Every row gives one point. Each copy is the shape, with its points in the same order, stretched, turned, moved and blurred by noise. Some copies are also mirrored. Which?

Shape:
[[ 30  -4]
 [-29  -1]
 [ 18  49]
 [-37 -17]
 [ 64 -24]
 [-30 -22]
 [-37 -16]
 [-30 -24]]
Copy 1:
[[ 36  -8]
 [-24 -11]
 [ 18  47]
 [-30 -30]
 [ 72 -24]
 [-23 -34]
 [-32 -27]
 [-23 -35]]
Copy 1 is: only turned
Copy 2 (8 x 2):
[[ 26   2]
 [-26  18]
 [ 26  57]
 [-39   3]
 [ 57 -26]
 [-34  -4]
 [-42  12]
 [-34  -3]]
Copy 2 is: only turned

Shape, 10 rows:
[[ 23  27  18   3]
 [ 13 -49 -11 -57]
 [ 33 -68 -33  36]
 [-37  34   1  24]
 [ -1 -11  51 -11]
 [-40 -26  26  34]
 [  6  36   9 -44]
 [  2   4 -24 -14]
 [ 39  38   3   2]
 [ 25  -8 -27 -54]]
Copy 1 (10 x 4):
[[ 22  13  22  20]
 [ 20 -60  -2 -63]
 [ 25 -72 -47  28]
 [-46   7   8  28]
 [  3 -47  57  -2]
 [-39 -49  22  38]
 [  5  11  24 -35]
 [ -7  -6 -21 -15]
 [ 31  27   7  -4]
 [ 20 -15 -19 -58]]
Copy 1 is: only turned
Copy 2:
[[ 12  28 -12   2]
 [-13 -32 -44 -58]
 [  7 -63 -78  28]
 [-20   9  33  24]
 [-32  32 -33 -14]
 [-57  -8 -19  32]
 [ 11  26  18 -44]
 [  6 -16  -3 -11]
 [ 37  24  -9  -1]
 [ 21 -21 -20 -52]]
Copy 2 is: mirrored
Copy 3, 10 rows:
[[ 31   9  29 -18]
 [  4 -75   7 -43]
 [ 39 -73  -1  40]
 [-17  32  11   5]
 [  2 -23  63 -22]
 [-31 -15  40  31]
 [ 12   6  15 -63]
 [ 11 -15  -9 -21]
 [ 53  12  14 -23]
 [ 22 -46 -12 -56]]
Copy 3 is: only turned
Copy 4 (10 x 4):
[[-11  28 -11  -7]
 [ 59 -24  -8 -51]
 [ 17 -60 -71  -9]
 [ 11  23  -3  51]
 [ -2 -18  31 -16]
 [  7 -36  11  45]
 [ 28  42   7 -25]
 [ 37  17 -26  -2]
 [-10  42 -31 -19]
 [ 51  16 -24 -44]]
Copy 4 is: mirrored

Shape, 9 rows:
[[ 42 -21  25   0  -2 -21]
 [  7  -2 -44   9  56 -64]
 [ -7  16  -6  19  65 -41]
 [-15 -23   8 -68   6  32]
 [  3 -15 -15  32  44 -35]
 [-24  19 -13 -49 -26  18]
 [-20 -33  -5  -5   0 -26]
 [-16   1   4  37  52 -71]
 [  2 -18  -7 -15  -5  57]]
Copy 1, 9 rows:
[[ 45 -14  17   4 -30 -19]
 [  5  16 -28  56  29 -82]
 [-11  41  11  42  24 -46]
 [  0 -14  -2 -72  34   3]
 [ -4   1   4  60  14 -41]
 [-27  10 -43 -67 -12  -4]
 [-14 -31  -9   0  -4 -35]
 [-28  20  25  69  -2 -75]
 [  0 -16 -17 -29  16  43]]
Copy 1 is: only turned
Copy 2 (9 x 6):
[[ 12 -36   7  46   7 -29]
 [  0  26 -45   2  58 -43]
 [ -6  31  -4  17  75 -25]
 [-47 -25 -19  38  -8  43]
 [  8  -6  -6   1  68 -24]
 [-32  12  -3   0 -36  30]
 [-28 -32  -8  -7  19 -18]
 [-19  14   7  -1  78 -53]
 [  5 -33   3  11   1  55]]
Copy 2 is: mirrored

Shape (14 x 8):
[[-21  21 -10 -22  11 -17   8 -19]
 [-16  -4 -19  -6   6 -15  11  -7]
 [-14  -1   2 -22   4 -17   3  11]
 [ -5  25 -26 -24 -16  44   8  15]
 [ 21  -4  -1  10  14 -15  -4  16]
 [-13  -3   6 -17 -17 -11   4  -1]
 [-19   1 -11 -23  13   4   9  18]
 [ 95  23  -4 -24  12   2   5 -21]
 [ 12  13  42 -22   9 -13 -45  22]
 [ 18   0 -30 -26  -6   1 -16  13]
 [-18  -6 -28 -23   9  -3  -7 -20]
 [-13  48 -27 -25 -25   8  -8  26]
 [-12   5  11  -9   7 -17   3  18]
 [ -4  10 -27  24   7  -7  11  -9]]
Copy 1:
[[ -6  12 -10 -29   4 -10  31 -19]
 [ -6  -5 -18  -9   8  -3  19  -1]
 [-10   3 -10 -26  -7 -16  17  17]
 [-12   6 -30 -40 -26  46 -16  -7]
 [ 23   7   2  -1  -5   0  -2  34]
 [-22  -9  -7 -13 -22  -5  17   6]
 [-15   4 -22 -36   3   1   3  13]
 [ 84 -15  34 -33 -24  35  -1   3]
 [  4  30  25 -37 -42 -31 -12  34]
 [ 28  -9 -30 -25 -27  -2 -11  12]
 [  0 -10 -21 -20   2 -15   2 -23]
 [ -6  28 -49 -40 -45  22   8   0]
 [-15  14  -5 -20  -8  -9  18  26]
 [ 10  11 -18  13  10  17  10  -7]]
Copy 1 is: only turned
Copy 2, 14 rows:
[[-11  16 -18 -25  26   6   7 -26]
 [ -6  -7 -18  -1  20  -2  19 -17]
 [-12  -6   1 -22  15 -12  11  -3]
 [ -6  21 -33 -34 -13  19  11  42]
 [ 18   1   5   8  14 -26   3  -7]
 [-25  -3   5 -12  -4  -4  10 -10]
 [ -1  -7 -12 -29  17   4  18  12]
 [ 63  44 -16 -21 -37 -54   3 -32]
 [ -1   6  31 -34   0 -27 -47   1]
 [  4  -7 -35 -18  -5 -34  -3  12]
 [ -2 -16 -37 -17  13   6   0 -17]
 [-38  37 -30 -34  13  -7  -5  40]
 [-11   3  14 -14  21  -9   9  -2]
 [  0  13 -19  22  26   6  13 -14]]
Copy 2 is: only turned
Copy 3:
[[-18  30 -16 -15   3   6  -4 -15]
 [  9  13 -19 -17   4  -5  -1 -16]
 [ -3  20  -3 -23   6 -12   2   7]
 [ 17  26 -12  12   6  30 -21  36]
 [  0 -12 -13   2  -3 -25  19  10]
 [  9  20  10 -24  -5  -6  -6   0]
 [  0  15 -18 -25  23  -3  -8  19]
 [  4   1 -49   8 -61  13  47  31]
 [-42   5  27 -15 -20 -32   5  38]
 [  5  -1 -28 -10 -19  -2 -19  23]
 [-10   4 -20 -20  -4  15 -24 -10]
 [  4  34  -8  15  -4  -1 -39  30]
 [ -5  20   2 -12  10 -20   9   9]
 [  5  -1 -14  13   7   0  -1 -23]]
Copy 3 is: mirrored

Shape (16 x 11):
[[  4  20 -38 -22  35   3 -29 -27 -25 -29  23]
 [-16 -11 -20  13  -3 -17  18 -36 -27 -28   2]
 [-15  -7  15 -13 -79   0  25  31  14 -14 -15]
 [ 20   3  23  29 -67  21 -20  18  56  17  16]
 [-28 -64   1 -32 -28   1  21   2  18  39 -42]
 [-14 -52  23 -39 -29  31  19  11 -31  -6 -42]
 [ 25  10 -24  13  28   6   1 -49  36 -76  22]
 [ -1  57 -37   2  16   4 -49 -24  55 -42   3]
 [-41 -28 -23   6 -45  29  39  20 -28  35 -51]
 [-50  -4 -24 -25   9  -6  -6 -49   2 -21  24]
 [ 28  26 -20  57  12   4 -31  12  62 -37  34]
 [-29 -27  -3 -21 -33  17  61  23   6 -10 -42]
 [ 33  11 -36   5   2 -50 -23 -42   0 -56 -15]
 [ 24  44  33  14 -53  46  14  -3  71  57  -5]
 [-54 -12  23  -2  11  16 -15 -44  -9 -24 -40]
 [  3  24  55  12 -21  -4  20  41  52  33  -4]]
Copy 1 (16 x 11):
[[ 20 -11 -54   7  22  36 -16  -7  -4 -17  40]
 [  4 -28 -31  39 -25  -1  10 -18  -1 -13   7]
 [-16 -14  39 -37 -60 -13  14  39  14  -7 -15]
 [  1  52  69 -23 -48   5 -34   8  18  13  -3]
 [-29 -32  10 -56 -37 -28   1 -32  -9  40 -47]
 [  0 -73  27 -52 -26   5  14  -3 -23   5 -42]
 [ 50   8 -29  17   2  11  -1 -45  41 -55  39]
 [  5  49 -39 -10  12  41 -41  -1  56 -44  22]
 [-49 -20   9 -20 -57  17  38  -3 -35  22 -58]
 [-30 -34 -34  11  -6  10  -7 -29  26  -8  40]
 [ 24  86   0  10   5   2 -28 -15  15 -47  29]
 [-18 -28  16 -45 -42 -11  55   1   4  -6 -39]
 [ 50  -6 -64  19 -17 -11 -36  -3  22 -34   6]
 [ -3  69  77 -22 -28  39  -1   3  51  59 -29]
 [-25 -56  -5  14  10  18 -17 -21  26 -26 -32]
 [ -9  53  61 -22  14 -20  12  32  35  29 -25]]
Copy 1 is: mirrored
Copy 2, 16 rows:
[[ 31  23 -33   4  46   3 -38 -16  -3 -30  30]
 [  7 -15 -14  17  11  -1   7 -37 -19 -42   8]
 [-20  45  11  30 -61  10  30  13 -51 -26 -14]
 [ -4  39  18  45 -91  38   9  12  14  11  12]
 [-43 -19  -8  16 -22  49  -2  11 -75  12 -25]
 [-13  -7   7  -3 -13  52   1  29 -85 -42  -6]
 [ 53  19 -13  72  40  30   5 -36  21 -34  19]
 [ 24  66 -14  49  26  17 -41 -27  45 -10 -12]
 [-54 -16 -28 -20 -37  33  28  13 -39 -35 -38]
 [-22  18 -10  14  39  15 -19 -52 -24 -22  22]
 [ 26  33 -10  81 -14   7  -5   6  71  -7  20]
 [-30  11  -7  21  -8  32  48  18 -57 -31 -33]
 [ 65   5 -27  58  13 -15 -32 -38  -8 -29 -11]
 [  5  52  28   3 -75  63  40   4  29  47 -19]
 [-17  -7  39   3  33  39 -30 -25 -22 -47 -22]
 [ -7  33  48  26 -43   1  33  38  10  39 -17]]
Copy 2 is: mirrored
